Each point is reached from the start by the listed moves, each made once or not at all, plus a little noise. Is the number of moves made odd or even? Then give how often each move was made.

Moves:
(1): [ 80 -19   4  -6 -23]
(2): [-25  21  -7  31  -4]
Start: [-37   5  -5   1 -29]
Points:
[-66  26 -13  34 -30] -> odd (0, 1)
[-38   2  -3   3 -27] -> even (0, 0)

Moves:
(1): [-14 -39 -26  16 -14  -1   9   8  -2]
(2): [ 37   9 -22 -15   4   8  26   7  18]
(3): [ 29   1  13 -17 -10  20   0   2  -6]
(4): [ -3   8 -11  25   2  18 -21   1  26]
(5): [ -3  -4  12   3  28   6  -8   4 -45]
(6): [-25   8   3 -10   4  24   5   9 -10]
(7): [ 5 -8 19  8 19 -5 22 14 22]
(8): [-13 -11  -3   4   3 -21  -9  35   6]
(9): [  8 -28  -8 -27  25   1  -5   9   8]
Start: [  8 -11   5  10  -5   4  20   0  -6]
Points:
[49  6 20  6 43 73 47 38 -3] -> even (0, 1, 1, 1, 1, 1, 1, 0, 0)
[ 25 -82 -38  -9  39  -6  35  64 -21] -> odd (1, 1, 0, 0, 1, 0, 0, 1, 1)
[  4 -92   4  11  51   8  38  35 -24] -> even (1, 0, 0, 0, 1, 0, 1, 0, 1)
[-14 -95 -12  37  59   3  11  73   6] -> even (1, 0, 0, 1, 1, 0, 1, 1, 1)

Moves:
(1): [  7 -15   0  21   4   8  11  10   1   7   9   6  -4  -8  16  -7 -12   7
   6]
(2): [  0   3  15  -9 -27  -5 -12   0   2  -8 -16   6 -11 -23  -9  -6 -12  21
  -5]
(3): [ 10 -11  -1   8  18   7   0  -7   2  -9  -4  -6  13  -4  -2  10  18  21
 -17]
(4): [ -2  15 -20 -18  23  12  21 -13  -9 -11 -11  23 -22   7   0  -6  -1   1
  13]
(5): [  9   3  15   9   2   8 -11   3   0  10 -27   2  -6   4   5   7  -9 -11
  10]
(6): [-18  -1  25  10   6  -5  11  -8  18  -7   2   2  24  -6  11 -21  -1  12
  32]
(7): [ 12  13   3  13 -13 -31   3  -1  23  -9  -3   2 -12   3 -13   8  11   8
  -6]
(8): [  2   1  10 -11   4   8  -4  -7  11 -18  14   1  -8  -7  11 -13   2  -8
   4]
(9): [  2   5 -22  -4 -16 -29  -1   7 -22 -20  -3   0  13  23  13 -17  11   8
   5]
(10): [ -6  -4  -9  -3 -10   9  -6  -2  12 -12   6  -5   0   4  -5   8 -24  10
   9]
(11): [ 17  34 -16  14  -2 -10  10   1   9   2   6  25   2 -24  -8  12  -1 -10
  10]
(12): [ 41 -13   6 -17  -8  -7   5  10   7  -2 -15 -19  24 -10   2  -8  18   0
   7]
(13): [  6   8  -7   5   9   3 -13 -14  -6  13   9   5  -5  -6  -3  -2  -4   7
   2]
(14): [  2  29 -11   1   7  13   1 -11 -10   8  11 -33   5   1   4  -5  -4   6
 -30]
(15): [ 9  2  3  5 -7 17 -9 12  5 25  4 15 -2 13 -4 -2 -7  0 14]
(16): [ 13  10  10   7  11 -20  12   8  -4  -7  13  14   4  13  19  -2 -17   7
   0]
(17): [ -4   7  -9  -6 -13 -11 -21  15   0   0   5   2  -5 -13  20  26  -9  19
  -2]
(18): [  5   5   1   7 -24  -8  -7 -15   2   2  -4   5   8 -18  31  10  -9   2
 -18]
Start: [ 10 -15 -17  -2   5  -8  10   2  10   5   6 -20 -25 -13   0  -7 -15  -8
   4]
Points:
[ 81  50 -28  56 -59 -82   3   9  19   9  21  59 -32 -41  42 -13 -53  40
  12] -> odd (1, 1, 0, 0, 0, 0, 1, 0, 1, 0, 1, 0, 1, 0, 1, 1, 0, 1)
[ 70 -20  31  25  31  43  13   4  43  19  -1 -53  22 -29  44 -45  -9  18
  31] -> even (1, 0, 1, 0, 1, 1, 0, 1, 0, 0, 0, 1, 0, 1, 1, 0, 0, 0)
[ 55  45  46  56 -22 -19  -8 -23  52  21  16   7 -33 -46  68 -39 -77  42
  15] -> odd (1, 1, 0, 0, 1, 1, 1, 1, 0, 0, 0, 0, 1, 1, 1, 1, 0, 1)
[ 95  44 -14 -13  13 -28  21  -3   8   2 -36  37 -40 -53   6 -11 -40   8
  41] -> odd (0, 1, 0, 1, 1, 0, 0, 0, 0, 0, 1, 1, 1, 0, 0, 1, 0, 0)
[ 57   7   0  10  33  39  40   5  22  35 -24 -23  -6 -13  34 -48 -30   7
  56] -> odd (1, 0, 0, 1, 1, 1, 0, 0, 0, 0, 0, 1, 0, 1, 1, 0, 0, 0)
[ 59   2  37 -12  16 -15  23 -12  38 -39  12 -56  26 -49  35 -51 -10  50
  -4] -> odd (0, 1, 1, 0, 0, 1, 0, 1, 0, 0, 0, 1, 0, 1, 0, 1, 0, 0)
[ 83  17 -24  18  27   9  17 -19  42 -21  -3 -25  -6   2  35 -55 -16  50
  55] -> odd (1, 0, 1, 1, 1, 1, 1, 1, 1, 1, 0, 1, 1, 1, 1, 0, 0, 0)
[ 77   2 -29 -22  19  -9 -16 -14  51 -33 -21 -15 -48 -35  14  23 -12  40
  25] -> odd (0, 0, 1, 1, 1, 0, 1, 1, 0, 1, 0, 1, 1, 0, 0, 0, 1, 0)
[ 39 -19  10   2 -18 -40  22   1  70 -25  -4 -41  11 -21  -5 -21 -11  22
  45] -> even (0, 0, 0, 0, 0, 1, 1, 0, 0, 1, 0, 1, 0, 0, 0, 0, 0, 0)
[ 40   0 -43  25  24  20 -15 -20  -2 -15  20 -50 -18  -6  39 -26 -36  32
  -7] -> even (1, 0, 1, 0, 1, 0, 0, 1, 1, 1, 0, 0, 1, 1, 0, 0, 0, 0)
